Rows are points. Two turns around zero, p and q, are shown by what they do to some points. Write where each new point lands after one turn and then the other. Backwards means that the second turn is done in reverse. Each puzzle has new turns, and all numbers are rounded.
(in the rows, 128 means zero)

Turn p:
[124  95 101] -> [ 94 103 136]
[ 89 151 165] -> [130 184 112]
[130 114 152] -> [128 143 151]
[171 115 132] -> [149 104 160]
[127 166  89] -> [140 105  80]
Turn q:
[113 121 132] -> [112 123 128]
[102 120 114] -> [104 128 109]
[171 194 148] -> [176 180 168]
[155  90 154] -> [143  82 150]
[133 104 111] -> [132 107 107]
[ 94 139 109] -> [100 148 106]
Where do these land?
p, then q: [120 130 141] -> [130 142 133]
q, then p: [110 117 156] -> [111 157 136]
p, then q: [127 151 155] -> [156 149 134]
q, then p backwards: [138 124 129] -> [138 132 127]
q, then p: [143 119 157] -> [131 143 158]
p, then q: [129 127  31] -> [94 68 60]

Turn p:
[107 104 176 132] -> [183 118 139 137]
[119 102 129 101] -> [147 117 112 101]
[197 165  61 134] -> [ 42 179 102 129]
[121 132 175 123] -> [166 137 156 129]
[136 175  70 124] -> [ 54 128 136 118]
[ 88  91 157 154] -> [176  90 124 156]
Turn q:
[115 171 145 121] -> [130 173 120 145]
[148 135 105 110] -> [149 129 113 103]
[ 95 146 119 149] -> [147 136 142 164]
[182 102 139 206] -> [107 112 215  88]
[100  87 131  54] -> [107  91  50 140]
Where do these land?
p, then q: [140 176 156 151] -> [ 99 170 155 149]
q, then p: [ 87 112 145 126] -> [127 103 118 167]
p, then q: [154 109 188 142] -> [136 169 160  82]
p, then q: [ 90  79 101  69] -> [137  73  67  93]
p, then q: [158 160 105 179] -> [142 143 168 183]
q, then p: [139 133  72 101] -> [109 165  87 104]

Turn p:
[ 60 150  80 101 118 136 114 103] -> [117 118 107 163  90 122 127  52]
[111 172  88 100 102 153 150 132] -> [136 144 125 125  95 169 109  74]
[207 123 145 208 126 110 108 105] -> [188 119 117 152 186 135 117 207]
[176  84 156 181 101 149 103 141] -> [180 123 161 130 130 101 116 200]
[105 165 108  95  89 108  98 139] -> [118 180 119 157 111 121 102  87]
[146 133 139 206 120 127 111 156] -> [155 133 119 161 113 140 129 202]
[ 87 185 116  87 113 162 104 100] -> [119 139 155 173 114 150 124  52]
[107 110 172 101 157 113 169 134] -> [ 87 130 136  86 138 122 178 127]
[138  60 146  98 169  99 187 118] -> [103  96 112  44 159  98 161 133]
[143  97 132 102 186 125 135 152] -> [ 76  97 133  90 142 120 116 147]
Turn q:
[111 188 128 169 190 129 173  96] -> [ 80 141 113 192 192 142 136  90]
[118 160 198  84 138  83 149 112] -> [ 76 127 188 103 131 128 168  80]
[135 133  88 135 136 151  79 115] -> [138 108  81 154  96 117 109 128]
[ 95 103  59 139  74 160 104 145] -> [160 116  70 124 108 119 136 208]
[125 105  73 171 128 112  90 161] -> [145 126  70 111 138  91  82 155]
[169 101 168  91 101  94 158 102] -> [149 126 214 116 119 108 142 117]
[159 136 178  54 134 118 178 147] -> [128 184 197 106 107 143 167  90]
[149 139 138 178 104 141  97 145] -> [110 116 124 131 118 142  68 157]
[ 93  89 123 131 146 163 124 130] -> [164 110  94 115 142 161 142 127]
Where do these land?
q, then p backwards: [ 70 122 128 177 136 143  53 154] -> [148 112  54 139 188  97 165 141]
p, then q: [142 122 119  71 127 177 170 148] -> [135  94 157 118  75 155 173 110]
p, then q backwards: [130 126 109 118 150 111 107  62] -> [111 118 117 159 177 110 128  85]
q, then p: [174 131 131 158 101 160 123 110] -> [146 137 155 159 113 112 119 178]
p, then q backwards: [106  89 106 153 113 146 165 128] -> [115  93 117  89 113 135  87 124]
q, then p: [163 103 124  45 208 131 148 150] -> [186 140 126 134 210 182 133  75]
q, then p: [124 129 108 127  93 135  96 123] -> [137 150 117 113 100 105 109 140]
p, then q: [108 179 119 182 105  97 148 110] -> [138 167 111 194 140 132 105 164]
q, then p: [156 150 225 123  86 133 162 143] -> [105 151 222 144 112 128 187 123]
p, then q: [106 129 111 124 160  46 108 153] -> [105 133  55 126 156  86 154 149]
